Each row is a point. To make a cloud, some directions were put in groups of two or more. Within a group, all points are equally far from the middle, so they leave a hole (a ring in 2 directions, a hollow ball in 3). The other directions are filled evenly. Then the cloud was stretched, turned, moved and blurred a little. Count the holes, and give their numbers of directions, smallest first.

Cloud, 19 rows:
[[-1.9  5.6 -4.0]
 [-1.3  0.1  5.7]
 [ 2.7  0.4 -3.2]
 [-5.0  5.7 -2.5]
 [-7.3  3.1 -0.9]
 [-3.9  7.7  1.9]
 [-7.0  4.8  2.8]
 [ 4.2  5.7 -2.2]
 [ 5.2  5.0  1.9]
 [-0.1 -2.8  1.0]
 [ 2.4  7.0 -2.4]
 [-6.5 -0.2  2.2]
 [ 6.2  3.2  0.5]
 [ 5.2  2.0 -2.1]
 [-7.7  2.3  2.5]
 [-5.3 -0.9  3.4]
 [ 1.6  3.0 -4.5]
 [ 3.8 -0.5  3.6]
 [-5.4  6.3  3.2]]
Holes: 1 (3)

Cloud (31 x 4):
[[ 1.3  3.7  1.6 -3.9]
 [ 2.1 -1.8 -0.2 -5.9]
 [-3.4  7.0 -2.1 -4.9]
 [ 2.5 -2.9  3.3  1.2]
 [-3.5  5.1 -1.6  0.5]
 [ 0.7  5.7  3.2 -2.8]
 [-7.2  1.3  0.8 -1.4]
 [-6.2 -2.3  5.1 -1.3]
 [-9.8  3.9  1.4 -1.4]
 [-0.8  1.4  0.1 -3.0]
 [ 4.5 -2.3 -0.2 -1.0]
 [ 1.2 -3.0 -2.7 -1.4]
 [-4.3  4.8 -7.2 -0.8]
 [ 0.3  5.3 -1.0 -4.0]
 [ 4.5  3.3 -0.2  0.5]
 [-5.9  2.2  0.3 -5.7]
 [-0.6  5.8  7.0 -2.7]
 [ 3.7  6.5  0.3  4.1]
 [-5.3  6.6  0.7 -3.8]
 [-0.7  6.5 -3.6  1.7]
 [-4.6  7.5  4.0 -5.9]
 [ 1.4  6.4 -2.3 -0.8]
 [ 0.0  4.3  5.1 -6.4]
 [ 0.9  9.5  8.6 -3.4]
 [ 2.3  0.0  3.4 -7.0]
 [-3.8 -2.6  0.7  2.7]
 [-8.7  5.4 -0.6  0.2]
 [-2.8 -2.5  3.0 -4.4]
 [-5.9 -2.2  5.3 -6.2]
 [-2.1 -2.2  3.9 -2.4]
 [-2.7  7.3 -3.9 -5.8]]
Holes: 0

Cloud, 53 rows:
[[ -2.9   2.7   1.2  -5.8  -0.3   2.5]
 [  4.5  -6.6   8.2  -0.7   4.3   2.8]
 [  7.2   5.0  -2.8  -3.4   4.5  -4.5]
 [  0.6  -1.3  -5.4   6.2   4.9  -6.8]
 [ -4.5  -0.9  -2.3   0.6   4.7  -1.3]
 [  0.8  -5.2   1.5  -6.7  -0.6  -2.3]
 [ -3.7   2.1  -1.4  -2.9  -0.1  -2.8]
 [  3.2  -6.5  -4.2  -4.0   4.4  -7.9]
 [  3.4   4.4   5.6  -3.5   1.2   3.5]
 [  5.8   1.0  -6.6   4.0  -1.1  -1.0]
 [  3.4  -4.4   7.3   0.3   4.7  -5.4]
 [ -7.8   1.6   2.0  -1.5  -3.5  -1.9]
 [ -5.2  -3.4  -1.0  -7.1  -0.7  -4.4]
 [ -2.1   3.1  -6.1  -3.4  -5.1  -3.2]
 [  5.4  -1.3   7.7   0.8   4.5   0.0]
 [ -1.5   2.9  -5.4  -3.0   1.6   3.4]
 [ -6.7   6.2   3.6   3.5   3.5  -2.6]
 [ -7.3   2.3   2.0   1.4   3.1   3.0]
 [ -0.4   3.3   3.7  -9.6  -6.3   3.1]
 [ -1.0  -1.5  -4.0  -3.0   2.2   1.2]
 [  3.7  -3.2   5.5   0.3   5.2  -4.8]
 [  1.7   3.9   1.8  -9.3  -3.1  -2.5]
 [  4.0  -0.9   2.3  -6.8   2.6  -0.7]
 [  2.4   7.8   6.9  -2.4   4.3   2.6]
 [ -4.4  -1.3  -3.5   2.4  -2.5   1.4]
 [ -2.0   2.0  -0.4   3.8  -2.9   2.6]
 [ -4.6   2.4   3.1  -3.9  -0.8  -7.6]
 [  0.3   1.1  -3.9  -1.0  -3.2   1.3]
 [  0.7  -6.6   4.4  -2.8  -1.9   2.1]
 [ -6.7   6.7   3.0  -1.7  -3.9   0.9]
 [  3.1  -1.0  -6.0   1.9   5.8  -1.0]
 [  6.3   4.2   0.8   3.1  -3.0  -4.6]
 [  3.9   0.5   3.0   7.3  -4.7   0.0]
 [  1.0   1.5   4.6  -5.1   3.5  -3.9]
 [ -7.4   4.8  -3.7  -0.9  -1.8  -1.3]
 [ -0.2   1.2   0.3   5.2   2.2   1.4]
 [  2.1  -2.7  -3.4  -3.8  -3.2  -7.7]
 [  0.5  -7.1   0.5  -8.4   2.9   3.5]
 [  3.4  -1.2   0.3  -7.6   3.0 -10.6]
 [ -0.2   0.7   0.8   0.9   8.0   0.0]
 [  7.5  -3.4  -4.1  -1.5   0.2  -5.3]
 [ -3.0   3.8   1.1   1.8   6.5  -3.6]
 [ -1.0  -8.3   2.0  -2.0   0.4   3.0]
 [ -1.9   3.4   1.3  -7.6   5.5  -3.9]
 [ -1.3  -0.7   0.5 -12.6   2.4  -4.4]
 [ -0.9  -3.0  -1.5   5.0  -1.1   2.1]
 [  2.0   1.3  -3.9  -6.2   0.0  -6.7]
 [ -4.2   1.7   2.2  -7.7   6.4  -0.4]
 [  5.1  -4.5  -3.3  -0.3   3.0  -7.1]
 [  2.2  -1.7  -7.2   0.6   3.3   3.7]
 [ -3.3   6.9  -0.6  -6.5  -2.4  -2.8]
 [  1.0   8.5   0.0   0.3   1.4  -7.7]
 [  1.2  -4.7   0.5  -3.6   6.7  -2.3]]
Holes: 0
